Each row of a before or after table is a point. One or more steps were done to the points. Then noise was added and the rows were shuffled. The steps act on columns, c1 being the first. Name the steps. A step turns or swaps two columns, mirrors them in a line or flattens them onto one, adds a multiple of one to another, or multiplies or shifts one. Angles are multiples of 10 degrees, from the lower column toward the higher: turns from -170 to 170, lines from 10 to 170 but not 90. Use the fewest steps. Two steps may share a column if one is a turn and the other turns, adds or multiplies; they go together, in the order done. Otherwise the lowest column goes first.
(in the rows, 128 means zero)

Before (9 x 2)
[[110 127]
 [172 142]
 [141 152]
 [ 90 132]
 [156 206]
 [ 51 172]
 [128 101]
 [ 57 170]
 [129 200]]
After (9 x 2)
[[143 137]
 [158 160]
 [127 116]
 [ 51 146]
 [171 134]
 [130 157]
 [ 57 141]
 [ 88 133]
 [107 130]]
Steps: multiply c2 by 0.4

Before (8 x 8)
[[ 98 142 151 155  53 167  18 158]
 [101 165 145 155 134 181 136 145]
 [ 87  91 141 137 156 121  93 166]
 [ 70 163 106 112  93 136  26 121]
 [153 109 118 159 172 124 115 139]
 [135 111 150 109 140 202  72  97]
 [ 58 168  66  53  98 159 130 162]
 [143 167 157 124 129 134 144 119]]
After (8 x 8)
[[149 147 100  52 153 172 239 103]
 [139  90  90 156 138 161 167 148]
 [145 166 103 141 154 161 123  82]
 [116 111 152 173 158 137 141 138]
 [ 65 169  61  99  56 170 122 114]
 [110 161  66  94 112 123 231 114]
 [157 165 144 128 126 123 112 119]
 [154 108 133 139 110 123 184  43]]
Steps: swap c1 and c3; swap c4 and c5; turn c6 and c8 by -70 degrees; multiply c7 by -1

Before (13 x 12)
[[ 65 148 107  86  97 125 109 104 175  99 100 144]
 [ 98 167 179 146 105 133 127 185 147  75 140 104]
 [155 121  98 114 146 141 154 121 128 149 137  94]
 [116 135 166 109 114 145  53 134  57 118 192 109]
 [ 20 164 134 115 114 130  96 133  84 156 113 111]
 [170 144 114 100 121 139 192 147 102 100 141 150]
 [ 98 124 117 183 108 100 129 102  81  87 127 148]
 [ 76 141 134 122  92 189 131  89 128 123 139 112]
 [123 125 135 141  69  74 153  80 117 137 109 142]
 [ 58 139 164 111 201 123 193 172 174 120 105 122]
 [114 174  98 144 116  91 135  66 137 105 142 154]
 [127 156 150 103 121 179 161 121  75  83 106  87]
 [150 138 141 173 149 130 157 112 157 149  95 150]]
After (13 x 12)
[[ 19 104 134 113 136 115  96 115 171 154 104 152]
 [170 104 113 100 114 107 190 105 148  99 148 119]
 [123 126 137 140 248 153 151 172 146 136 113 109]
 [ 59 118 164 109  88 190 194  95  76 120 102 130]
 [113  74  97 147 193 168 135 189 129 106 144 127]
 [100  99 178 145 133 105 127  73 100  73 126 165]
 [117 128 168 109 111  98  51 110 198 118 180 168]
 [ 96 124 116 184 184 148 131 143 178  86 128 107]
 [154 147  96 115  98 123 155 136 129 147 126 159]
 [126 117 151 103  55  58 159 125 182  84  90 166]
 [ 76 122 133 125  56  22 131 167 137 125 134 150]
 [148 109 141 174 111 143 158 149 102 150 103  99]
 [ 63 103 105  85 153 109 109 160  84  97 106 114]]
Steps: turn c2 and c12 by 160 degrees; turn c11 and c12 by 20 degrees; multiply c6 by 2; turn c5 and c6 by 130 degrees; turn c8 and c9 by -170 degrees

Before (10 x 20)
[[100 161 144 159 126 144 124 152  89 153 109 117 124 140 181 169 104 116
  112 149]
 [123 126 126 147 137  47 123 121 129 134 137 137 121 109 109 129 107  88
  157 147]
 [118 134  98  97 136 135 171 112 178 147 133 133 142 146 128 147  78 128
   75 108]
 [123 119 105 139 105 131 169 116 123 115 156 150 111 159 155 150 101 127
  143 151]
 [105 128 108 127 169 132 131 139 113 102 153 120 104 143 141 161 124  89
  161 120]
 [120 124 148 124 139  69 115 165 147 153 156 149 143  87 124 106 121 111
   94 142]
 [167 136 135  99 142 148 146  95 168 161  86 115 107 114 149 106 164 100
   78 133]
 [122 162 125 139 126 125  98 167  76 121 130 121 184  87 126 150 164  99
  123 142]
 [105 141 109  98  96 106 166 103 140 138  86 130 160 154 102  95 191 140
  137 139]
 [106 150  82 155  95 113 136 129 114  77  91 116 100 143 120 120 100 125
  135 122]]
After (10 x 20)
[[117 133  70 139 136 134 154 114 182 149 130 132 142 147 131 148  79   6
  154 106]
 [166 137 100 106 139 148 135  92 169 161  86 113 107 115 149 107 165  39
  178 134]
 [108 139  79 131  95 109 152 103 141 137  87 130 161 153 103  92 191 112
  116 141]
 [108 148 126 180  94 114 137 132 113  76  92 116 100 143 117 121 100 156
  128 121]
 [124 125 147 139 134  43 128 127 132 135 140 137 124 111 108 129 107 171
  147 147]
 [ 99 162 163 131 127 143 138 152  90 152 109 115 121 138 181 169 102 178
  146 149]
 [118 122 139 112 140  71 119 167 146 154 157 153 143  89 126 104 117  77
  164 142]
 [122 122 112 154 106 134 166 119 121 116 160 149 111 159 153 149 101 150
  122 151]
 [123 164 142 136 127 125 101 163  78 119 130 117 184  86 123 148 167 219
  156 138]
 [106 129 115 146 166 131 127 140 108 102 153 122 106 141 141 160 124 201
  147 118]]
Steps: turn c3 and c4 by -60 degrees; turn c3 and c7 by 20 degrees; turn c18 and c19 by -120 degrees; add -1.5 times c9 to c18
